Each row of a before or after table is a point. One or more steps were done to the points. Then noise was added and the rows were shuffled. The steps act on columns, c1 being the first. What was done? A step turns or swaps two columns, mirrors them in a line or flattens them onto one, adds a multiple of one to another, or multiplies or shifts one. Angles are multiples of 10 degrees, from the lower column toward the higher: turns from -170 to 170, lines from 10 to 170 but not 90. Use the fewest steps. Two steps may share a column if one is a turn and the other turns, adds or multiplies; they go together, in the order done. Otherwise the lowest column goes first.
In the rows, zero is written as 128.

Before:
[[ 93  38 115]
 [ 86  36 122]
 [109 150  96]
 [ 75 157 120]
 [104 137  91]
 [102 203  98]
 [ 86 126 112]
 [164 145 179]
 [128 121 163]]
After (9 x 3):
[[136 135  68]
 [125 120  53]
 [127 127 107]
 [147 154 230]
 [127 127 196]
 [156 174  68]
 [109 108  94]
 [ 82  45 107]
 [ 80  40 114]]
Steps: flatten c1 and c2 onto the line at 60 degrees; multiply c3 by 2

Before:
[[122 122  92 165 144 132 147 137 107]
 [107 152 134 113  62 140 154  58 139]
 [161 120 134 153 127   7 138 153 146]
 [154  51 107 131 146 110 173 149 135]
 [144 141 105 150  71 159 134 148 151]
 [160 139 191  15 145 131 140 145 147]
 [111 140 100 159 145 140 215 148 132]
 [171 120 100 162  82 153 141 140 110]
 [122 122 128 174 143 151 183  94 154]
 [147 144 146 169 116  36 170 152 157]
 [154 137  89 105 144 128 172 143 161]
 [ 85 148 120 144  90 162 141 114 158]
 [113 147 130  74  45 158 204 153 151]]
After:
[[143 133 170 103 139 126 161 163 161]
 [121 140 177 164  85 151 137 148 109]
 [135 152 109 115  60 123 186  83 138]
 [163 162  96 144  88 141 146 125 157]
 [137 161 119  77  48 143 179 191 150]
 [134 155 156 152  63 141 121 149 149]
 [105  82 131 167 114  52 152 171 156]
 [129  59 162 128 147 162 158 170 133]
 [165 120 142 164 146 132 135 142 107]
 [159 144 135 159 147 129 189 189 133]
 [ 63 138 113  15 145 122 132 148 141]
 [105  45 148 156 129  39 127 155 148]
 [135 139 125 173 143 150 192 129 158]]
Steps: turn c1 and c3 by 130 degrees; turn c2 and c6 by -40 degrees; turn c7 and c8 by 30 degrees

Before (8 x 14):
[[109 131 114 186 150 119 103 105 168  88  48 149 153 184]
 [139 175  88 152 164 173 158  63 139  87 158 127 159  69]
 [ 83  58 100 179 165 154 174  63 105  64 140 161  93 103]
 [122 109 135  87 148 154 150 133 165  90 145  93 178 193]
 [115  72 186  99  83 217 100  86 150 163 103  91 150 165]
 [178  62  74 135 122 194 199 145 141 157 174 184 147 144]
 [156 123 195 192  63 138 141 120 115 161 165  83 165 165]
 [ 46 151  76  69 165  96 186  13 120 140 111 125 116 109]]
After:
[[124 109 134  86 147 156 152 135  71  89 145  91 175 191]
 [109 131 115 188 149 117 101 105 101  88  47 150 151 190]
 [138 173  87 153 162 173 160  61 234  87 157 126 158 105]
 [ 46 149  77  68 166  95 185  13 165 140 110 127 116 113]
 [157 121 195 189  65 138 140 119  85 162 169  83 162 135]
 [115  70 188  98  84 218 101  87  53 166 103  89 151 168]
 [180  63  71 133 122 195 198 144  57 156 176 186 146 147]
 [ 84  57 100 180 166 153 174  64  67  63 141 162  92  94]]
Steps: turn c9 and c14 by 60 degrees; add 1 times c2 to c9

Before:
[[174 101 119 178 121 156 135 135 151  77 123  95 193 159 135 122 151 111
  119  65 141 145 104 115 159 104  83  91 109 176 220 133]
 [110 134 138 153 155 158 140  92 187 143  67 117  96 109 215 134 165 169
  126 159 144 123 150 109 155 150 173 190 132 129 150 170]
 [ 45 128 109 104 103 111 113 172  87 164 107 128 142 141 115 134 129 138
  115 137  75 191 147  93  61 131  89 151  86  90 144 180]
 [110  92 109 136 163 118  86 117 128 181  73 143 116 182 186 112 181 104
  124 104 143 129 128 166 104 158 119  51 185  49 132 222]
 [195 143  42 160 116 147 102 148 126 138 158 116 161 169 107 177  48  79
  163 136 138 106 187 111 108 140 144 105 181 120 156  66]
 [171 150 108 152 101 170 101 140 229 168 157 139 120 143 122 137 144 135
  101  51 164 130 108 113 104  56 104 132  83 117 148 113]
 [106 121 112 115 131 165 138 125 128  57 147 153 139  83 150 181 109 148
  149 196 126 110 142 124 110 168 173 151 170 107 132 153]
 [173 125 114 113 163 151 187 249 141 112 127 107 136 190 191 152 101 105
  113 179 110 114  81 196 126 166 176  80 166 157 138 129]]
After, 8 rows:
[[ 46 128 112 102 100 108 112 171  84 165 104  98 141 140 121 134 127 158
  115 139  75  73 147  93  63 135  90 150  86  90 144 163]
 [192 143  42 161 117 146 102 146 124 138 158 148 162 171 118 176  49  78
  161 137 138 143 186 111 109 140 144 103 180 123 155  65]
 [172 150 109 153 103 169  99 139 227 167 160 117 119 143 127 140 142 123
  103  48 170 132 108 112 104  58 103 131  87 116 149 120]
 [108 135 140 155 154 157 142  91 184 142  72 141  96 107 164 135 163 164
  126 159 145 126 152 110 155 150 174 190 133 126 152 172]
 [110  91 109 135 165 115  86 118 128 184  73 116 114 184 153 112 182 164
  122 106 143 133 129 166 103 154 121  51 188  47 131 169]
 [104 122 115 120 131 163 140 126 127  57 147 112 137  87 136 181 109 150
  146 196 126 158 143 121 113 169 172 150 169 105 134 152]
 [175 101 117 178 122 157 137 136 153  76 127 147 194 157 132 125 153 121
  121  62 145  94 105 116 160 104  82  92 111 173 220 124]
 [171 124 113 111 162 151 187 246 143 114 127 151 135 191 153 153 101 119
  113 177 107 130  76 198 128 165 178  78 168 157 138 118]]
Steps: turn c12 and c22 by 150 degrees; multiply c15 by 0.4; flatten c18 and c32 onto the line at 50 degrees

Before, 11 rows:
[[176 114 190 172 101 120 175 142 141 143 115 132 121 146  83 122  82 179
  159 127 109 162 106 171 126 158 130 157 130 128 145 141  96 160 185 141
  136 142  66 117  92 142 141 186 204 119 115 117  72 166 101 135 138 114
  141 130 126  88  71 140 162 158 180  79]
 [ 88 103 181 188 122 100  73 120  56 174 124  75 111  96  73 145  74  81
  148  61  96 195 197 157  59 103 131  92 137 166  65 132 184 110 205  70
  179  68 109 123 114 152  84 133 108 163  67 126  70 167 143 149  86 134
  206 204  79 147  76 124  39 138 140 122]
 [124 153 106  87 136 127 169  95 100 101 179 140 154  72 146 146 109 150
   99 148 101 129 132 176 152  99 143 155  91  95  67 122 134  97 156 175
  132 125  51 113 143 138 109 172 104  98 157 182 128 154 111 121  86  53
  107 121  99 155 130 103  91 181 106 109]
 [112 141 119 111  88 106 176 152 126 147 149 126 129 113 102 159 152 153
  115 115 137 162 197 184 126 129 149  86 149 132 103 157 193  86 139 161
   96  76 107 165  82  90  83 104 120 107  63 108 161 110 175 133 150 106
  146 117  73 108  94 166 124  83 155 120]
 [144 177 137  93  68 166  86  93  25 167 189  83  71 155 179 158  89 130
  103 140 178  81 117 100 140  87 206 112 148 110 144 143 182 107  99  67
  155 125  92 159 146 126 126  98 111 177 137 196 122 201  97 141 155  48
   88 197  77  97 120 196 144 135 122 115]
 [161 114 100 141 110 136  80 143 118 102 191 132 121 128 164 163  65 133
   83  99 155 141 105 116 111 136 140 109  68 174 155 117  88 134 102  87
  120 158 128 101 183  73 143 199 103 126 172 147 146 196 163 139 103 154
  118 105 144 129 117 174  94 109 145 148]
 [156 103  97  93 110  74 174 139  60 171 131 123 115 184 100 131 127  86
  180 156 145 102 140 189 165 146  97 157  95 191  50 163 125 199 135 140
  116 108 127 183 103 173  86  85 115 119  96 122 138 156 200  70  83  71
  158 118  82 147 133  90 131  80 125 151]
 [ 89 183 169 179 103 167 144 171  68  87 117 158 185 114 131 147  87 112
  107 152 179 173 155 100  97 115  82 138  82 164 126 177  86 178 119 130
  163 121 121 131  71 116 176 153 150 142  93 204  92 127 179 121 102  64
  143 153 162 152 137 125 102 132  94  89]
 [160  89 103 174 139 114 154 178  55 132 118 116  79  77 113  66 149 163
   96 166 164 133 121 108 170  79 144  83  87 213 139 162 122 196 184 142
  188 104 159 163  81 133 121 107 163 201  73  81  86 125 128  33 129 157
  102 199 106  63 122 197 141 166 163 109]
 [172 108 120 173  72  99 173 156 135 114 125 151  94 178 114  68 157 156
  185  85 107 115 129 135 117  89 154  86 158 166 130  98 185 112 140 103
   96 109  40  81  66  84  90 175 109 131 155 116 107 123 163 133 154 123
   86 154 139  74  90  91  93  93 115 127]
 [127 130 138 132 145 194  90 179 139 124  91 128  90  83  80  78 150 151
   93  63  99 142 126 124 155 136 123 141  87 167  62 140 141  83 108 141
   98 159 153 153 157 113 176 108 184 120 169 155 177 135 151 119 137  96
  199 139 110 125 117  85 161 189 142 104]]
After:
[[176 116 192 173 104 118 173 142 130 146 115 133 118 150  83 120  79 177
  160 128 110 162  92 175 125 162 130 157 133 128 144 142 111 157 184 141
  142 141  70 113 167 144 163 188 123 120 119 115  69 169  98 136 141 116
  135 128 125  86  72 136 157 158 182  78]
 [ 88 104 177 189 122 102  71 120  58 171 120  72 111  97  73 148  73  82
  149  65  92 192 184 154  61 103 131  91 139 170  61 132 203 110 203  74
   78  69 109 120 155 152  19 130 125 165  66 126  73 169 143 147  83 139
  206 206  81 142  78 128  36 137 137 122]
 [ 90 183 167 182 108 168 144 176  55  87 112 158 184 117 130 147  85 109
  110 147 178 172  86 101  99 109  84 136  83 169 124 177 154 180 122 128
  123 119 120 126 176 117 252 151 129 141  92 209  89 125 181 121 105  67
  141 155 167 153 135 125 107 138  91  89]
 [162 113 103 143 110 138  83 145 137 100 195 132 120 130 168 165  68 134
   83 101 152 141  89 117 114 136 138 108  69 172 155 115 106 134 101  85
  104 154 129 101  81  73 171 205 127 122 172 147 143 199 164 136 104 158
  116 107 145 127 116 177  93 108 144 145]
 [141 177 141  90  72 169  87  91  36 165 191  83  73 156 180 155  86 130
  100 143 179  81 181 101 137  86 208 111 151 107 141 144 119 105  98  72
   75 128  91 159 106 130 125 103 127 175 139 194 118 203  99 143 152  48
   90 194  78  91 118 194 150 138 127 114]
 [155  98  90  93 111  72 173 135  54 170 131 126 117 187 100 129 130  83
  185 153 144 104 126 193 166 145 101 159  96 193  53 164 142 203 137 138
  135 109 127 183 122 174  24  84 132 122  96 122 136 159 200  68  82  70
  160 116  85 147 132  98 132  80 128 154]
 [129 133 136 134 144 195  94 178 153 125  91 129  86  81  78  80 147 147
   94  64 102 142 137 124 157 135 124 139  85 167  59 138 125  84 108 142
  136 160 153 149  94 110 250 106 129 125 169 154 177 139 151 120 137  94
  198 141 110 127 117  84 162 192 142 102]
 [157  85 105 174 140 114 152 180  43 131 116 112  83  84 109  64 149 165
   94 165 163 137 124 111 171  77 147  84  84 212 138 168 124 197 183 147
   98 105 160 161 178 135 107 103 127 201  72  81  83 129 127  33 125 156
  101 196 106  64 118 198 141 166 158 109]
 [123 154 107  93 133 125 169  91 107 101 174 138 151  72 147 145 107 149
  100 149  97 128 133 172 146  99 144 157  89  95  66 122 133  92 153 171
  105 128  55 112 111 139  81 168 123  97 156 180 123 157 108 117  84  55
  103 121 101 154 134 106  88 183 106 108]
 [170 111 118 171  70  97 175 155 110 112 126 154  96 177 114  73 159 158
  185  88 109 113 185 132 116  83 153  90 159 168 130 100 128 116 142 106
  191 110  40  80 154  86  34 175 130 133 151 114 107 124 159 135 153 124
   85 157 136  73  91  89  93  95 113 128]
 [115 141 123 114  89 104 178 151 107 147 148 128 132 112 103 161 156 151
  118 114 140 161 196 184 128 134 152  85 145 133 102 158 195  85 140 160
  176  73 107 169 143  87  16 107 129 110  63 107 165 109 176 130 150 104
  150 120  75 109  93 164 121  83 152 118]]
Steps: turn c9 and c41 by -20 degrees; turn c37 and c41 by 140 degrees; swap c23 and c33; multiply c43 by 2.5; multiply c45 by 0
